Every row gives one point. The points of each table are mixes of a few directions, plus a little noise. How many directions does each table use, and how many do they share? Where both have some left over, give the other angles between the two spaces (their principal angles), to ten degrees, smallest first.

First:
[[  2 -27  -4]
 [ 13 -35  -3]
 [ 22  28  13]
 [-24   6  -7]
 [  4  60  13]
 [-16 -32 -12]]
Second, 4 rows:
[[ 19   6   8]
 [-29 -19 -14]
 [ 19  48  17]
 [ -9 -35 -10]]
Directions: first 2, second 2, shared 2

First, 7 rows:
[[ 53 -17   8  13  17 -37  -3  13]
 [ 29  -3  -1  17  26  -8   4 -11]
 [  4  12  -3  31  27   4  14 -27]
 [-15  -7  -5 -34 -20  17 -12  13]
 [-60   7 -12 -45 -33  49  -9   2]
 [-28   7  17   1 -40 -26   1  26]
 [ 16   2  -3  16  23   1   6 -16]]
Second, 7 rows:
[[-20 -40 -17   4  -5  11  15  30]
 [  8  49 -26  18  -8  15 -34  30]
 [ -9   6 -10  -8   9 -18  -7  -9]
 [  4  33  21  26  18  14 -34   6]
 [ -2 -46  -8  -5 -23  17  36  20]
 [ 25  -8  45 -14  -3  -3  25 -44]
 [ -6   6  -4 -21  12 -34  -1 -33]]
Directions: first 3, second 4, shared 0; angles 60, 80, 90

First (11 x 11):
[[  0  -9 -11  -7  13 -14  16   4  -5 -12  -8]
 [ 12  -8 -15 -15  21 -30  31   6 -11 -15 -11]
 [ 24  25  17   3 -17   1  -7  -6  -1  23  12]
 [  1 -13 -16 -11  20 -21  24   6  -8 -18 -12]
 [  8  -3  -7  -8  11 -16  17   3  -6  -7  -6]
 [  6   2  -1  -3   2  -6   6   0  -3   0  -1]
 [ 21  24  18   5 -18   5 -11  -6   0  23  13]
 [-15   1   8  11 -13  24 -24  -3  10   7   6]
 [-33 -31 -20  -2  18   4   4   6   4 -26 -14]
 [ -3  27  32  23 -41  44 -50 -12  16  36  24]
 [-21 -15  -7   3   4  10  -6   2   5 -10  -5]]
Second:
[[ -7  -4  -9 -15   6  -7  16  -7   9  -3  -6]
 [ -4   9   7  -4 -15   3  -7  -1  13  11   7]
 [ -2  10   6  -6  -9  13  -3 -18  12  15   4]
 [ -4  -5 -11 -17  14   1  22 -23   7  -2 -10]
 [ -8   5  11   9 -34 -30 -26  60  10  -3  18]
 [ 21   3   8  30  15  36 -15 -27 -32   5  -1]
 [  2  -1   2   9  -3  -7  -8  17  -6  -5   3]
 [  2  11   9   0  -9  18  -8 -18   8  16   5]
 [ -1 -28 -25  -6  36 -29  29  16 -21 -35 -19]]
Directions: first 2, second 3, shared 1; angles 90

First:
[[-11 -15  19  -3 -13  -8 -13  10  -8  16 -14  -9   1 -18]
 [ -3  18   7   9 -30 -12 -22  48  19  15 -24 -15  -3 -24]
 [  1 -33   5 -14  24  -2  25 -25 -22  10   9   7  -1   5]
 [ -3  -7  10 -11   3  -8 -13  -7   1  14  -5   3  -4   6]
 [  6   8   5   3 -19 -19  -3  55  18  27 -23 -14  -8 -24]
 [  9  27 -30  20   3  24  18  -8   4 -42  22   5   7  11]
 [ 16  16 -20  -6  22   4  10 -19  16 -10  16  16  -6  32]
 [-14 -19   8  -8  16  16  -6 -60 -25 -18  17  12   9  20]
 [ -7  35  -7  31 -42  11 -18  44  12 -22 -13 -20   8 -29]
 [ -4 -36  16 -17  15 -11  12 -14 -19  23  -2   2  -2  -3]
 [ 10   7 -14  -4  19   6  10 -22   4 -12  16  13  -2  25]]
Second, 8 rows:
[[-40  15   6 -13   7 -11  -3 -28 -11 -14   3  15  31  19]
 [ 21 -18  -1   6  -5  -8  24  43   0  24 -11 -16 -14 -30]
 [-36   2   9  -9   4  -8   2 -22 -19 -11   2   8  28   6]
 [-12   6   2  -3   2   5 -12 -24  -3 -13   6   7   8  13]
 [-10  48 -13 -16  13 -17 -17 -11  34  -6   4  23   9  45]
 [ -2  -8   4   5  -2  14 -11 -20  -9 -12   6   0  -1   1]
 [ 31 -14  -4  11  -6   7   6  26   7  14  -4 -13 -24 -19]
 [ 48 -32  -3  20 -12  17  10  36   2  19  -5 -24 -38 -36]]
Directions: first 4, second 3, shared 2; angles 80

First:
[[ -5   9 -26  46  10   5  -3  16  42  60  18  25 -19  12  12  14  25 -50
  -22 -24  19  -4  18 -21]
 [ -4  -9  -6  -1  -7   3   0   2  -1   1   0  -4  -1  -3   1  -6   4  -9
  -11   0  -1  -1  -4   5]
 [-11  -9  -1 -18   6  17  -1 -21   0 -16  29  -5  13 -21 -31 -40 -14  14
   -9 -17 -28  -7 -37   7]
 [  4  15  12  -4  19 -14 -12  -8  -2  22   8  11 -14  31 -14  11   6  18
   15   7  -2   5 -18  -6]
 [ 22  20  16 -15  -7 -10  13   6 -14 -29 -32  -3   9   6  29  31 -22  30
   26  24   7   8  35   4]
 [  0 -10  -8 -10 -15   4   5   4  -6  -6  -5  -6  -2   1   7  -4  -1  -1
  -13   9  -4   1  -4  12]
 [ -3 -19   2  -1 -19  -4   1  10 -19 -23 -26 -18   5 -14  11   2   7 -11
   -1  12  11   1  13   8]
 [ -3   5  12   3  15   0  -6  -9   0  -9   7   0  11 -12 -16  -8  -4   8
   15 -11  -3  -4  -3  -8]]
Second:
[[ 21  41 -14 -21   7  29  32 -10  35 -13  30  21  19 -10  18  -3 -55  36
   -3 -19 -29  -1  15   1]
 [-10 -11  13   6   7  -3 -11  -7 -11 -14  -1 -10  11 -18 -19 -14   7  -4
   11  -8   2  -5  -7  -5]
 [  3 -10  -1 -25 -17 -11  -1   1 -21   0 -13  -9 -16  27   5   5   4  15
   -8  30  -6   8 -20  20]
 [ -8 -19   1   9  -8 -11 -11   8 -12   8 -13  -9 -11   6  -3   3  24 -19
   -4  10  13   1  -5   2]
 [  5   6 -12   3  -5   5   8   6  12  10   2   7  -5   6  14   7  -3  -6
  -10   0   1   1   9   1]
 [ 25  45   2 -26  14   3  15 -10  16   6  15  23  -3  29  13  19 -37  49
   14   7 -20   8   2   1]
 [-26 -41  -1  34  -9   1 -15   9 -10  -7 -11 -21   8 -39 -15 -21  35 -53
  -11 -17  22 -11   4  -7]
 [ -8 -10   2  22   4  -5 -10   6   0  10  -6  -2  -1  -6  -4   1  20 -24
    2  -7  16  -3   7 -10]
 [ -1   0   9  -1   6  -8  -7  -4  -8   0  -3  -2  -2   5  -7   2   4   6
   10   4   2   1  -6  -2]]
Directions: first 5, second 4, shared 4

First:
[[-10 -33  -2   7  -5 -15   0  -6 -18   2   7 -19  14  -7 -14   3  -6 -19
    7   6  -7  19  11  20 -10 -15 -23   8  10 -20   0  -3]
 [ -9  -6  24  -1   2  -3 -18 -27   1  16 -17   1  12 -10 -16  17  -7  -1
   -5  -8 -25  -1 -27 -19 -18  10  26   9   0   3  -8   6]
 [ 16  31 -19  -4   2  14  15  28  13 -16   9  14 -21  14  25 -17  11  15
    0   2  27 -13  15   1  23   2  -5 -14  -7  13   8  -2]
 [  1   4   0  -1   1   2   0   1   2   0  -1   2  -2   1   2  -1   1   2
   -1  -1   1  -2  -1  -2   1   2   2  -1  -1   2   0   1]
 [ 17  28 -26  -4   1  13  20  35  10 -20  15  11 -23  16  28 -22  12  13
    2   5  34 -11  24  10  27  -2 -16 -16  -6   9  10  -4]
 [-19 -22  39   1   2 -10 -30 -48  -4  28 -26  -5  25 -19 -32  29 -14  -7
   -8 -11 -44   5 -41 -26 -34  12  36  18   4  -1 -14   8]
 [  6  -5 -26   3  -4  -2  20  27  -8 -17  21  -8  -8   8  12 -17   6  -6
    8  11  25   8  33  28  16 -16 -36  -7   3 -11   9  -7]
 [ -2   3  11  -2   2   1  -8 -11   4   7  -9   3   3  -3  -5   7  -2   3
   -4  -4 -10  -3 -14 -12  -7   7  16   3  -2   5  -4   3]]
Second (8 x 32):
[[ 10   0 -34   3  -4   1  25  36  -6 -21  25  -6 -13  12  19 -22   8  -4
   10  12  33   6  40  33  23 -18 -42 -11   2 -10  12  -9]
 [  7   0 -23   2  -3   0  17  25  -4 -15  17  -4  -9   8  13 -16   6  -3
    7   9  23   4  28  23  16 -12 -29  -8   1  -7   8  -6]
 [-14   0  48  -4   5  -1 -35 -52   9  31 -35   8  19 -17 -27  32 -12   6
  -14 -18 -46  -9 -57 -46 -32  25  60  16  -3  14 -16  12]
 [ -5   0  15  -1   2   0 -11 -17   3  10 -11   3   6  -5  -9  10  -4   2
   -4  -6 -15  -3 -18 -15 -10   8  19   5  -1   5  -5   4]
 [ -1   0   3   0   0   0  -2  -3   0   2  -2   0   1  -1  -2   2  -1   0
   -1  -1  -3  -1  -3  -3  -2   1   3   1   0   1  -1   1]
 [  3   0  -9   1  -1   0   7  10  -2  -6   7  -2  -3   3   5  -6   2  -1
    3   3   9   2  11   9   6  -5 -11  -3   1  -3   3  -2]
 [ -6   0  21  -2   2   0 -15 -22   4  13 -15   3   8  -7 -12  14  -5   2
   -6  -8 -20  -4 -25 -20 -14  11  26   7  -1   6  -7   5]
 [  6   0 -20   2  -2   0  15  22  -4 -13  15  -3  -8   7  12 -14   5  -2
    6   8  20   4  24  20  14 -11 -26  -7   1  -6   7  -5]]
Directions: first 2, second 1, shared 1

First:
[[ -8   9 -16  -5 -14 -13 -11  -3   2 -18 -14 -10   7  20   0   5   1   6
  -16  12  -1 -14  -6   7 -17 -15  -5   1  10   5   0  15]
 [ -6 -10  11  13  -8 -23  -3  29 -10  -4 -14  -2   9  -1  -4  11  16  15
    3  12   6 -18  -9   4 -18   4 -24  10  18   2   1   9]
 [ -3  12 -20  -5 -12   5   5  -9  12  -4   5  -6  -2  10   8 -10 -11  -4
  -11  -4  -7   5   3  -3   0 -13  11  -2  -2   1  -4   4]
 [  0   0  -3 -21 -28 -14 -15   9 -25 -18 -20  -3  16   5  -5  18 -14   2
   -5  30   5 -33 -25  30 -14 -33   9  12   8   1   3   1]
 [  3  35 -18   4 -12  19   4 -26  32   6   0 -18   1  25  -3 -34 -10 -20
  -19   0  -2 -16   9  12   3  -5 -15 -11   7   1  -3  21]
 [-15 -10  -2   4  11 -20 -10  14  -4 -12  -4   8   3   2   5  21  18  17
    0   0  -6  12   1 -15 -15  12  -3   0  -2  -2   2  -1]
 [  1   0  -8  -8 -10  -9  -3 -19   1 -19  -4 -15  -7  16  -7  -6  -2  -1
  -13  -2   6   2  -3  -4   0 -18  -1   6  11  16  -2  16]
 [ -1 -19   3   6 -20 -11  16  39 -16   7   6   6   1 -20  10  10  -3  13
    8  -1   1  -1  -9  -3  -6  -8  12  13   5  -2  -4 -10]
 [ 23 -18  36  11  50  33  14 -26   2  32  26  12 -25 -31 -12 -18   8 -18
   30 -34  10  37  23 -22  46  37   0 -12 -20   0   1 -21]
 [  4   1  13   1  43  33   1  -7   6  32  19  27  -3 -27   9   1   1 -12
   23 -15 -12  25  16  -8  24  35  16 -20 -36 -23   8 -32]]
Second (9 x 32):
[[-11  10 -11   5  -3   6   1   4  11   6  -3   4   6  11  13  -5  -1  -1
   -7   8  -3  -2   7   1  -6   8 -10  -5  -3  -7   0  -1]
 [  9   5 -19 -19 -37  46  30  -9 -10  28   4   8   7  -1  31 -33 -60 -30
   -5  25  19  -5  14  24  32 -29  13  10 -21  -2  -4 -34]
 [ 15 -11  12   4  10 -32  -1   0 -16 -21   7 -15  -4 -23 -31  15  19  14
   13 -28  -5   9  -3 -21  -7  -7  10  11  12  11   8  18]
 [ -6   6 -12   3  10   3   6  -2 -10   6  -6   8  21  -8  10  -1  -6  -2
    5   9   1  11  30 -13  -1  13 -14   4 -19  -9  17 -15]
 [  1 -13  27   9  42 -43 -29   1  -7 -27  -4  -5  -6 -11 -36  36  51  26
   13 -24 -13   9 -11 -22 -21  23  -5  -4  13   5   9  23]
 [  0 -21  23  -5  -4  20  -4   0   2  13  -2  11 -24  15  10  -6  -5  -9
   -3  16  20  -8 -22  24  21   1  -3  -6   7   8 -21 -11]
 [ -4  -7   3  16 -23  -1  10  18  22   4   6  -9 -24  19   7 -15   8   5
  -13  -6   6  -8 -19   5  -2  -3  -9  -2  28  12 -25  18]
 [  8  12  -2 -14   8  -9 -14 -12  -4 -15   2  -6   7  -9 -19  15   3   2
    4 -10 -17  -4  -9   3  -8 -12  25  -3  -5  -4   9   7]
 [-11  19 -21   1  -3   9   2   1  10   6  -4   5  17   8  15  -6  -8  -4
   -7  11  -8  -1  15   1  -8   6  -6  -5 -12 -12   6  -5]]
Directions: first 6, second 5, shared 3; angles 60, 70

First, 10 rows:
[[-11   4  -2 -16  17   3  -3   0   4   4  12  -7  18  -8  16  -4  19  23
   34   2   1  -3 -12  10  -9  -8   0  13 -12 -12 -11   1]
 [-13 -13   8  -8 -12   0   2   5  24  -5  -9   3 -14  20   0   2  -7 -23
  -23  10   3   6 -17  -7   8   2 -14   5 -17  -4  -1  10]
 [ 31   2  15  40 -40  12   6  11   8  -9 -10   3 -50  11 -21  -1 -22 -34
  -60   2 -11   9  30 -13  -2  27   5 -31  23  30  12 -12]
 [ 25   3  11  31 -29  10   4   9   5  -7  -5   1 -37   5 -15  -2 -14 -23
  -41   1  -9   7  24  -9  -3  20   5 -24  18  23   9 -11]
 [-29  -7  -2 -33  20  -4  -3  -2  15   3   6  -4  24   5  19  -1  17  14
   31   7   7  -2 -33   7   1 -16 -12  25 -29 -24 -13  12]
 [-19  -2 -22 -25  35 -21  -4 -17 -29  10  -1   4  48 -13   3   5   6  24
   43 -12  11 -11 -14   7  12 -25   2  21  -4 -20   1  11]
 [-16  -9 -11 -16  13 -16  -1 -10 -11   3  -9   8  22   3  -5   6  -6  -3
    7  -5   9  -4 -13  -2  16 -14  -5  12  -6 -11   4  12]
 [-13 -11 -10 -13   8 -16   0  -9 -10   2 -11   9  16   5  -7   6 -10  -8
   -1  -4   8  -3 -11  -4  17 -12  -6  10  -5  -9   6  11]
 [ 24  20   0  18   3  11  -2   3 -16   4  17  -9  -2 -23   4  -7  13  26
   21  -6 -10  -3  26  10 -20   8  17 -13  19  11  -2 -19]
 [ 22  12  12  23 -17  18   1  11   9  -4  10  -8 -27  -5   2  -7   6   3
  -10   4 -11   5  21   2 -19  18   8 -17  11  16  -2 -15]]
Second, 9 rows:
[[ -9  -3  19 -10  16  28  -8 -24   2  21  -9   5  -3  21  -1 -19   8  -3
   27  -3  16  -1 -15 -35 -31  17  14  -9   0   1   9  -6]
 [ -3  13 -15 -12  -9 -21   3   1  -7   4 -11   3   2  -6   2  23   3   2
  -41 -10  16  -5  27  24  13  -2   8   5 -11  42  20  -5]
 [-13  26   2  -7 -11 -18 -10  -5 -10  14  -6  -5  -6   5   3   8   2  23
  -10 -10   4   7  15   9 -15   5  15  -9 -13  16  -3 -13]
 [-24   6 -19   2 -15 -21   1  16  12   2 -20  -5   8   1  -3  19   8  17
  -41 -11   1 -16  12  22  20 -21   0  25 -13  51  12  -6]
 [-17   5  13  -9  -2 -16 -13 -17   0  -4  -1   0  -8  10   1  -9  19  15
   15  -3  11   4  -5 -11 -26  30 -11  -2  13  -2  10  -9]
 [ 23   3  -3  -7   1  -2   7 -11 -11  -1  13   7   2  15  -6   7  -3 -18
  -11   4  11   4   3 -21  15   0   0  -2  -6  -4  29   2]
 [ 33 -24  -7  21   4   9  15  22   1 -32  27  -1   2 -31   4  -6 -19 -25
   17  19 -29   6 -10  17  26 -13 -23  -3  19 -56 -30  22]
 [  2 -20  14  -2  22  41   1  -9   5   9  -5   7  -2  -5   5 -21  -3 -17
   35   3   5  -2 -15 -14 -22  12   9 -12  11 -15 -14   7]
 [  6  -5  -6  25  -8   0   4  27   8 -13  13 -11   5 -11  -1  -3 -15   5
    9  11 -36   4 -12   9  19 -29 -12   6   0 -33 -33   8]]
Directions: first 3, second 6, shared 0; angles 50, 60, 90
